Rows are points. Each copy is the shape, with its points in the same order, stretched, turned, moved and blurred by noise. Say if it was mirrored as well.
(in the rows, 128 means zero)

Shape, 7 rows:
[[153  99]
 [108 127]
 [155 139]
 [ 80  99]
 [123 114]
 [144 122]
 [ 83 144]]
Copy 1, 7 rows:
[[150  89]
 [135 162]
 [108 107]
 [166 179]
 [144 132]
 [126 115]
 [124 194]]
Copy 1 is: mirrored
Copy 2, 7 rows:
[[164 135]
 [109 145]
 [140  97]
 [104 190]
 [131 145]
 [144 120]
 [ 79 151]]
Copy 2 is: mirrored
Copy 3 (7 x 2):
[[102 126]
 [150 102]
 [124 154]
 [157  58]
 [134 111]
 [120 134]
 [176  92]]
Copy 3 is: mirrored

Shape (7 x 3):
[[149 119 108]
 [138 100 146]
 [141 168 126]
 [100 106 108]
 [ 88 161 151]
 [145 105  93]
 [148 110 155]]
Copy 1 (7 x 3):
[[152 109 121]
 [142 130 165]
 [177 144  63]
 [117 127 129]
 [146 180  77]
 [138  98 132]
 [156 135 159]]
Copy 1 is: only turned
Copy 2 (7 x 3):
[[138  88 107]
 [117 105 150]
 [104 120  72]
 [181 144 134]
 [121 189 106]
 [165  86 114]
 [ 94  98 142]]
Copy 2 is: mirrored

Shape, 9 rows:
[[ 88 138 124 153]
 [127 147 176 128]
 [139 115 114  52]
 [ 75 119 131 151]
 [ 92 121 130 146]
 [141 175 122 164]
 [131 128 119 162]
 [133 119 121 122]
 [ 98 123 134 151]]
Copy 1, 9 rows:
[[117 122 113 150]
 [170 136 119 137]
 [111 126 109  49]
 [ 94 141 111 141]
 [103 134 120 138]
 [181  80 139 176]
 [134 108 152 158]
 [121 120 137 117]
 [115 132 124 144]]
Copy 1 is: only turned
Copy 2 (9 x 4):
[[ 96 163  62 128]
 [133 105 125 162]
 [191  87 131  99]
 [109 177  43 151]
 [111 167  68 143]
 [ 72 137 125 105]
 [112 164 114 118]
 [143 136 115 125]
 [122 163  78 139]]
Copy 2 is: only turned

Shape (11 x 6):
[[127 161 132 106 156 111]
 [169 132 115 112 121 114]
 [175 126 111 125 159 132]
 [176 155 130 109 148 132]
 [149 103 118  63 152 101]
 [158 112 120 106 173 144]
 [ 96 150 143 130  73 166]
 [102 173  77 156  90 186]
 [ 80 118 137 144  96 169]
 [112 137 140 145 107 130]
 [162  84 101 111 179  84]]
Copy 1, 11 rows:
[[110 178 137 154 105 159]
 [132 131 161 103 136 134]
 [112 103 183 126 141 141]
 [ 97 141 173 114 110 136]
 [167 162 173 163 117 112]
 [119 109 178 158 131 123]
 [110 122  46  73  95 117]
 [ 94  78  74  46  90 186]
 [123  91  51 125 113 118]
 [110 130  94 122 128 141]
 [170 124 209 189 169 142]]
Copy 1 is: mirrored
Copy 2, 11 rows:
[[ 97 139 137 108 145 103]
 [119 148 106 118 124 114]
 [115 121 101 109 129 118]
 [107 129 108 128 141 117]
 [157 147 118 114 159  92]
 [138 111 110 109 148 122]
 [145 142 173 145 124 167]
 [ 97  94 169 137  58 152]
 [158 130 174 122 118 169]
 [116 150 154 115 126 145]
 [130 137 100  72 136  90]]
Copy 2 is: mirrored
Copy 3 (11 x 6):
[[150 177 131 146 128 163]
 [161 135 141 139 146 154]
 [158 130 147 158 134 171]
 [156 158 158 167 142 159]
 [160 142 101 147 158 177]
 [138 138 127 165 137 173]
 [105 148 132 116 136 112]
 [ 91 141 186  99 139 159]
 [ 99 136 120 109 115 123]
 [133 150 126 122 116 130]
 [183 130 106 148 126 191]]
Copy 3 is: only turned
Copy 4, 11 rows:
[[143  98 143 161 144 111]
 [129 133 139 137 171  93]
 [151 131 143 124 149  70]
 [149 111 158 127 167  90]
 [164 129 107 162 183 109]
 [167 129 125 124 144  88]
 [ 99 121 105 106 126 142]
 [ 83  97  88  77  94  68]
 [107 138  92 109  97 132]
 [110 133 138 134 121 126]
 [163 156 135 166 156  78]]
Copy 4 is: mirrored
